Rows are points. Before rounding, the points of a table are all equally far from one centre. They may lie mostly on one side of it. Where is the centre, to within rounding?
In the rows, zero is written as 128.

Points (6 x 3):
[[164 144 186]
 [187 148 162]
 [149 122 190]
 [149 123 190]
 [123 117 178]
 [187 131 171]]
Centre: [151 129 148]

Points (18 x 11):
[[ 95  74 115  95 197 156  98 142 158  69 121]
 [ 95  91 106  83 187 118  58 153 163 103 121]
 [ 87 118  93 118 199 130  59 148 134 104 135]
 [ 84 127 108 113 204 133 100 151 131  70 132]
 [119  96 105 100 213 123 100 111 119  77 148]
 [152  94  79 106 196 133  50 119 144  95 113]
 [106  62 132 117 190 115  68 140 133  92  91]
 [119  84  85  85 186 119  86 159 163  85 106]
 [ 94 105 107 110 195 137  42 162 121  91 109]
 [ 99  84 101 150 189 113  82 135 126 102 102]
 [106  92 121  96 207 152  81 171 134 103  90]
 [140 112  86 102 201 128  41 154 140  96 112]
 [123 110 101 138 202 123  58 147 140  71  97]
 [117  95  64 130 184 116  84 156 142 114 136]
 [ 90  97  77  98 163 158  61 146 128 133 110]
 [110  87 100 112 189 131  44 160 171  99 122]
 [118  91  67 112 180 109  85 137 146  92 103]
 [ 89 112 107  85 211 145  87 146 128  92 126]]
Centre: [141 113 135 113 138 145  90 141 132  99 133]
